Each row of a before or after table is a point. One or more steps were done to the points. Then noise was added and the rows were shuffled. The steps act on how far a point lies along the listed directions, d1 being the first. Name the steps. A step turns or swaps two directions, mirrors them in a line or flattens them onto one, adds a multiple of one to another, or multiplies one. Angles are multiples of 10 degrees, from the lower direction toward the higher: turns from -170 to 170, lines from 10 to 170 but not 90. Use the fewest steps. Two steps may share a direction if one is a turn and the other turns, adds or multiplies; they go together, in the order done. Otherwise the lowest direction goes first.

Directions:
(1): [-10 -49 -18]
(2): [-18  20 -46]
Before (10 x 3):
[[ -9 -25 -24]
 [ -1   7  17]
 [-18  24 -38]
 [-13   0 -19]
 [ -6  22 -24]
 [  6  -2  18]
 [ 12  17  30]
 [ -1 -49  13]
 [ 10  10   4]
 [-24   7 -35]]
After (10 x 3):
[[ -8  25 -31]
 [-19  26 -42]
 [  4   0  14]
 [  8 -60  37]
 [  4  25  12]
 [ -1 -33  -5]
 [ -3  10  10]
 [-11  -3 -15]
 [  8  12  -4]
 [-21   3 -30]]
Steps: add -0.7 times d1 to d2

Directions:
(1): [52 13 16 14 43 22]
(2): [  1  52  17 -11 -37  34]
(3): [ -6 -24  27  59 -23  17]
(4): [ 29  25   2  20 -22 -57]
(5): [ 42 -40   7 -30 -36   7]
Before (14 x 6):
[[-17 -36 -13 -13 -18  12]
 [ 18 -24   4 -10 -11  15]
 [ -1 -28   7   9 -44 -14]
 [ -2 -32  -6 -15 -21  -9]
 [-19 -11  -3  22  22  11]
 [  2  -6  -8  15  -2 -26]
 [ -5 -47   6 -12 -17  22]
 [-14 -39 -10 -19 -47 -38]
 [ -2 -38   6  14 -12   8]
 [ 14 -32  -6 -11 -14 -12]
 [-46   6   1  11   7  17]
 [-13 -19  15  13   1  30]
 [-10   1   4  13 -20 -22]
 [ 37 -16   0   2 -14 -35]]
After (14 x 6):
[[ 17 -16 -10 -24 -10 -23]
 [ 28 -17   6  -1 -17   2]
 [ 44 -13   6  -4 -14 -28]
 [ 33  -2  -8 -42   7  -8]
 [  5   7  -1  27  22 -17]
 [ 31  14  14  18   5 -13]
 [ -2  36   1  19   9 -29]
 [ -1  10  -8 -25  18  -1]
 [ 17 -17 -23 -60  -6 -35]
 [  6 -38  -9 -31  11  20]
 [ 16 -29  -9 -19  -6  -8]
 [ 27  -4 -13  -6 -16 -35]
 [ -5 -10 -17 -13  21   0]
 [ 38  -8  -1  -3  12 -15]]
Steps: turn d1 and d3 by -70 degrees; turn d3 and d4 by 150 degrees

Directions:
(1): [-18  -2 -29  -5  41 -18  -8 -49]
(2): [-33 -12 -16 -19  -2  60 -13   3]
Before (8 x 8):
[[-10   4 -15  -1   1   2  -9   1]
 [ 17  -5  18  19 -14 -26  12  27]
 [ 18   5  17  -2 -12  -9  11  29]
 [ -1   0  -7  -4  19 -23   8 -31]
 [ 11  -5   2  -4   1 -25   5  -1]
 [  0   3 -17   1  41 -40  -5 -37]
 [-28  -6   1 -12 -35  60 -13  30]
 [ 30   2  35  10  -7 -33  26  12]]
After (8 x 8):
[[-12   4 -18  -1   5   1 -10  -4]
 [ 39   3  50  12 -28 -24  30  36]
 [  6   3 -10   3  30 -34  -3 -23]
 [-39  -8 -17 -16  -9  48 -19  -1]
 [  3   1  -2  -3  12 -19   9 -22]
 [ 22  -4  28  20 -28 -20  15  43]
 [ 21   6  22  -2 -20  -5  12  38]
 [ 16  -5   9  -3  -8 -21   7  10]]
Steps: add 0.7 times d2 to d1

Directions:
(1): [-13  60 -28  32  10   5  23  -9  19   8  12]
(2): [-13  -6 -23  17  12 -38 -46 -28 -26  23  13]
Before (11 x 11):
[[  1 -22   2  -8   1 -14 -21  -5  -9   2  -5]
 [  4  -9   1  -9   3   0   2  -2  -3   2  -3]
 [ -1   8  -7   5   5   1  -1  -6   0   5   8]
 [  1  10   7  -4   1  11  13  12  12  -9  -7]
 [  3 -11  14 -12  -9   2  12  17   8  -5  -7]
 [ -8  25 -19  17  11 -14 -10 -13  -6  10   7]
 [  6 -21  14 -16  -9   1   1   9  -6  -2  -7]
 [ -5  12 -17   6   9 -11  -5 -12  -8   6   5]
 [  5  -8  11 -12  -4  14   6   7   9  -9  -8]
 [  8  -4   6 -14  -8  17  12  11   4 -11  -3]
 [ -3  -6   0 -10  -4  15  11  10   4  -8  -4]]
After (11 x 11):
[[ -4   2  -9   5   4 -13 -12  -8  -2   4   0]
 [-16  60 -34  36  17 -11   4 -19   5  15  13]
 [ 14 -36  21 -32 -14  14  -1  17  -7 -15 -10]
 [  2 -29  12 -22  -8  14   3  13  -4 -11  -9]
 [ -3  16 -10  10   6   2   4  -7   3   7   9]
 [-10  39 -30  21  13  -8   5 -17   0   9   9]
 [  7 -33  20 -23 -10  -1  -4  11 -11  -3 -10]
 [ 10 -40  27 -27 -13   0   0  21   0 -10 -12]
 [  7 -18  21 -19  -4   8   2  15   4 -13 -13]
 [ 11 -35  23 -27  -8  12  -4  11   1 -12 -13]
 [  4 -10   2 -10   4   0   1  -2  -3   2  -3]]
Steps: add 1.5 times d2 to d1

Directions:
(1): [  9  29  26   1 -13  -4 -13  27  12  60 -29  14]
(2): [ -7  12  28 -41  15   9 -20 -56 -20  19   8 -11]
Before (13 x 12):
[[  0   4  -7  30 -13  -7   8  43   4  -7  -7  10]
 [ -7 -12   1 -16   8  14   3 -36 -11 -21  18 -11]
 [ -9  -2   0 -13  14   3  -1 -25  -9 -18  11  -3]
 [  5 -18 -17  18  -4  -8   9  12   5 -20   2   1]
 [ 10  12  12  19 -11 -16   1  37  19  19 -21   9]
 [  2  15  12  11  -8  -4 -12  27  11  38 -16   9]
 [ -1  -8   3  -1   2  -8   3   4 -10 -13  -3  -1]
 [  3 -13 -14  12 -11   2  11   9   0  -1   4   3]
 [  4   6   3  -1   1   2   4  26   7  12  -2   4]
 [ -1  19  24 -10  -5   0 -15   3  -2  30  -8   3]
 [ -1   9  20  -3  -7  -2 -20  13  -1  29  -8   7]
 [-10 -20 -22   3   9  -3   4 -18  -7 -34  14  -1]
 [ -7 -31 -50  23  -2   3  27  16   0 -60  20 -10]]
After (13 x 12):
[[ -1  -2  10  -7   3  -7  -2  -3 -12  -3  -4  -1]
 [  4   5  18 -14   1  -2 -13 -20  -6  23  -5  -1]
 [  2   6  -3  24 -11  -7  -2  41  16  20 -13  10]
 [  1  -3 -10  21 -11  -6   6  35   8 -12  -1   6]
 [ -7 -16  -6 -10   7  13   7 -30  -9 -30  19 -10]
 [ 10  16  17  14 -10 -15  -3  31  17  27 -22   9]
 [-11  19  26 -47  11  15 -21 -57 -22  34   5 -16]
 [  0  -7  -5  19 -12  -5  -4  35   6  -2  -3   9]
 [  4   7   4  -2   1   2   3  24   7  15  -2   3]
 [  2   0   6  -6  -8   5  -1 -10  -6  24   0   1]
 [ -2  26  26  -2  -8  -2 -13  11  -6  35 -14   8]
 [ -7  -6  -7  -7  13   2   2 -19  -8 -26  12  -2]
 [-11  -4   2 -20  13   1 -11 -41 -14  -3   9  -3]]
Steps: mirror d1 and d2 in the line at 150 degrees
